Every row gives one point. Each copy is the shape, with its points in the same order, turned, moved and blurred by noise. Is it also mirrored, or only turned?

Shape (8 x 2):
[[-22 -66]
 [-62 -18]
 [ 47   5]
 [ 94 -15]
 [-57 -10]
 [-31  10]
 [-19  -8]
 [  1 -16]]
Copy 1:
[[-39 -51]
 [-70   6]
 [ 39  19]
 [ 81  -9]
 [-67  12]
 [-39  30]
 [-26  11]
 [-12   3]]
Copy 1 is: only turned
Copy 2 (8 x 2):
[[-69  -3]
 [-17 -39]
 [  0  69]
 [-25 119]
 [-13 -36]
 [  8  -9]
 [ -9   4]
 [-17  23]]
Copy 2 is: mirrored
Copy 3:
[[-71  -3]
 [-40  50]
 [ 23 -44]
 [ 20 -94]
 [-30  48]
 [ -3  29]
 [-14  16]
 [-15 -11]]
Copy 3 is: only turned

Shape, 9 rows:
[[  8  70  16 -65]
 [ 12 -28 -11  61]
 [ 16 -27 -21 -66]
 [ 40  74  -6 -56]
 [-29 -30 -16  53]
 [ 33 -27  40 -23]
 [-33 -22   6 -49]
 [-30   3  -4 -55]
 [  5 -33  -1  79]]
Copy 1 (9 x 4):
[[  6  75  -2 -73]
 [-17 -14 -22  48]
 [ 13   3 -64 -73]
 [  5  93 -28 -47]
 [-41 -40  -4  23]
 [ 52   2 -14 -10]
 [ -1 -32  -4 -63]
 [ -3 -11  -8 -73]
 [ -3 -24 -11  74]]
Copy 1 is: only turned
Copy 2, 9 rows:
[[ 54 -67  45 -38]
 [-20  42 -27  45]
 [ 18 -71 -49   5]
 [ 84 -46  27 -21]
 [-52  24 -25  17]
 [  6 -57   2  63]
 [-29 -69 -25 -12]
 [-11 -69 -17 -30]
 [-36  49 -13  48]]
Copy 2 is: only turned

Shape:
[[  12  -40  -50   39   25   53]
 [ -25    9  -16   52  -17    1]
 [  11   34  -49   -8  -18  -34]
 [  45 -101   71  -33   -3   35]
 [ -26   43  -37   23   45    1]
 [ -53   28  -61  -16  -12   16]
 [ -58  -10  -67   43   13  -17]
 [  43  -64   67   -5  -29   75]
 [ -12   15  -65   27  -16   -6]]
Copy 1:
[[  31   -5  -68   47  -18  -40]
 [  -7    4   12   57    4  -12]
 [  44   17   28    2   -8   18]
 [ -31  -92  -37  -56  -64  -80]
 [   8   25  -32   33   24   45]
 [  31    7   -9   53  -45   51]
 [  -3   63  -22   62  -29    6]
 [ -16 -118  -25   -2  -37  -74]
 [  37   29    6   51  -15    3]]
Copy 1 is: only turned
Copy 2 (9 x 6):
[[ 30  12  38  40  52  64]
 [ 25  19  15  25 -34  25]
 [ 70 -23  -3  -3  -7 -20]
 [-72 -17 107 -28  69  -9]
 [ 40  32 -44  25  14  11]
 [ 38 -42 -44  14  -8  39]
 [ 35  -6 -18  85 -11  24]
 [-51   1 101 -51  39  39]
 [ 65 -13   0  31 -13  21]]
Copy 2 is: only turned
Copy 3 (9 x 6):
[[ -59  -63    3   24   13  -17]
 [ -17    8   15   30   30  -50]
 [  11   35  -21   46   28   27]
 [  15  -67  -18 -101  -59  -18]
 [   2  -15   48   57   54   18]
 [ -15   28   38   75  -19   14]
 [ -64   24   48   37   50   -1]
 [  26  -83  -22  -44  -60  -59]
 [ -32   23   -5   63   25   -5]]
Copy 3 is: only turned
